Rows are points. A path goes straight from each point to the next, and from the last back to the first. The post is the endless flat space through its rows: a point in 2 columns, a line in 3, a plane in 4, and so on, so that a path can go around it. How many times does the path go around the post? Going back the other way cancels.
(in the rows, 128 means zero)

Post (2 x 3)
[[125 158  99]
 [138  96 136]]
Path (25 x 3)
[[116  69  93]
 [110  34 165]
 [ 99 130 173]
 [109 146 155]
 [141 131 154]
 [181 149  95]
 [150 136 107]
 [142  65 128]
 [ 97 151  91]
 [119 110 154]
 [137 121 145]
 [168 159  86]
 [150 111  84]
 [ 91 148  45]
 [ 73 139 136]
 [134 154 157]
 [173 126 133]
 [172 178  58]
 [179 131 100]
 [141 107 102]
 [ 95 160  69]
 [112 113 144]
 [130 162 149]
 [175 139 135]
 [164 114  82]]
Times around: 4

Post (3 x 4)
[[134 139 107  90]
 [133 144 112 122]
 [180 148 204 160]]
Path (25 x 4)
[[125 154 118  38]
 [144 159 110  93]
 [112 171  94 199]
 [137 144 142  80]
 [167 173 145 108]
 [186 149 128 136]
 [160 119 129 149]
 [144 107 155 106]
 [132 148 154 107]
 [134 138 142 124]
 [156 117 173 190]
 [173 131 137 109]
 [146 158  98 131]
 [133 171 124 139]
 [201 180 151 137]
 [200 145 118  89]
 [181 180 168 162]
 [194 119 139 145]
 [175 113 177 118]
 [131 123 130  75]
 [ 97 113 107 150]
 [192  93 152  83]
 [195 129 174 190]
 [131 116 119  91]
 [123 137 130 111]]
Times around: 1

Post (5 x 6)
[[159 141 194 150 146 139]
 [167 143 139 129  88 114]
 [ 64 148 124 113 100 155]
 [162 143  76 121  98 109]
 [ 72 131 132 120 103 121]]
Path (21 x 6)
[[165 140  84 167 135  73]
 [190 168 120 154 107  91]
 [117 134 174 171 151 127]
 [143 131 147 159 111 141]
 [177 155 120 167  81  83]
 [136 181 103 139 119  94]
 [141 147  74  88 118 114]
 [ 83  95 112  93 124 135]
 [ 66 119  60 104  78 136]
 [ 69 115 100 125  89  92]
 [111 167 129 144  88 108]
 [156 169 112 118  93 124]
 [ 65 120 163  77  94 124]
 [ 87 111 113  78  62 129]
 [157 125 105 135 102 146]
 [ 90 164 161 151  65 157]
 [182 168 116 146 136 139]
 [ 48 139 118 102 127  88]
 [ 35 135 129  72 123 167]
 [129 102 152 118  65  94]
 [ 78 135 164 145 138 165]]
Times around: 3

Post (8 x 9)
[[173 113 109  91 159 140 112 107 101]
 [ 97 119 120 143 121  73 134 165 137]
 [191 127 112 144 158 165 116 119 117]
 [192 163 118 124 131 181 116 125 131]
 [131 152 131 115 139 100 127 100  98]
 [124 128 115 150 132 113 143 175  90]
 [130 162  95 126 136 111  83 110  91]
 [119 122 141 142 105  95 107 135 101]]
Path (31 x 9)
[[143 170 129 154 191 136 138 160  60]
 [127  91 161 113 182  28 155  84  37]
 [164 153  84 159 174 116  57 123  72]
 [154 115 109 130 149 137  55 102  84]
 [129 117  92 153 153 109  70 118 114]
 [147  98 126 130 153 115 138 163  96]
 [153 114 109 146 149  99  96 140  58]
 [111 128  45 147 158  57  84 120  96]
 [163 170 138 104 120 157 166  58 115]
 [111  85  99  82 181  87 123 116 109]
 [116 219 124 169 124 150  83 150 114]
 [ 98 129  92 118 166  55 100 146  87]
 [157 173 149 169  88 100 138 149 101]
 [135 197  97 120  84 147 114 159 132]
 [130 165  96 129 103 154  88 126 100]
 [151 116 154 103 139 164 120 126  70]
 [110  98 105 109 159  78  52 127  85]
 [133  82  94 128 164 113  92 133 101]
 [155  83 117 135 172 134 134 103  88]
 [168 218 117 149 141 186 104 119  74]
 [132 103 164 147 153  94 135 168 103]
 [ 88 143  96 138 105  66  88 169  79]
 [166  96 145  93  92 102 143 102 108]
 [173 141 138 106 133 149 150 101 125]
 [110  91 149 115 147 127 131 133  88]
 [112 186  96 165 154 111  83 167 132]
 [178 157 110 109 119 156  83 167 117]
 [117 118  41 104 174  49 158 176  97]
 [149  65 122 145  96 129 131 153  92]
 [161 173  97 176 130 168  76  98  99]
 [ 96 118  54 154 189  82  94 147  91]]
Times around: 4

Post (10 x 11)
[[169 146 123 133  88 150 126 153 131 113 136]
 [136 153 121 131 133 121 146 120 113 132 120]
 [127 126 127 170 208 137 130  97 149  84 133]
 [180 167 104 117 141 140 139 144  81 138 102]
 [130 139 145 167 111 142  84 156 130  96 144]
 [131 105 126 152 192 137 125 136 175 137 146]
 [112  99 184 116 124 126 113 140 122 111 140]
 [158 164 106 157 126 190  70 163 122  96 194]
 [115 127 140  78 167  69 163 162 128 126  99]
 [ 93 103 147 104  94 156 113 205 130 113 139]]
Path (26 x 11)
[[175 103 104 124 137 170 142 141 137  74 137]
 [190 145 134  84 119 134 136 164  76 118 148]
 [146 175 149 100 121 137 144 132  95 138 153]
 [146 152 118 133 178 148  96 197 112  91  98]
 [154 136 133 150 203  93  67 163 187  92 131]
 [122 160 134  85  98  50  82 234 121 100 146]
 [155 132 139 133 116 143 119 164  84 124 136]
 [119  80 199 190 120 135 148 104 152 108 136]
 [127 115 133 193 145 126 134 172 210  95 100]
 [116 118 134 137 111 132 119 178 155 120  96]
 [170  97 140  95  90 138  68 183 142 102 176]
 [161  96 149 159 142 126 117 125 149  72 159]
 [141 130 149 148 158 144 142  96 140  83 160]
 [141 163 145  95 192 100 124 202 107 131  78]
 [ 44 118 141 151  91 118 106 149 192  67 126]
 [229 110  58  95 140 191 167 113 134 142 131]
 [157 139  84 109 175  90 137 152 128 151 149]
 [188 139  93 151 177 187 134 164  75 147 126]
 [105  99 173 112 134  90 134 176 173 135 136]
 [ 87 149 195 154 148  59  99  94 182 103 131]
 [145 184  75 148 127 181  93 117 141  86 156]
 [136 137 105  96 121 118  87 220  71 103  97]
 [171 140 124 128 144 158 112 175  91 141 183]
 [118 121 164 185 171 155  74 176 148  94 135]
 [224 159 150  97 104 156  96 124  71 200 158]
 [152 124 158  84 101 128 107 154 102 116 146]]
Times around: 5
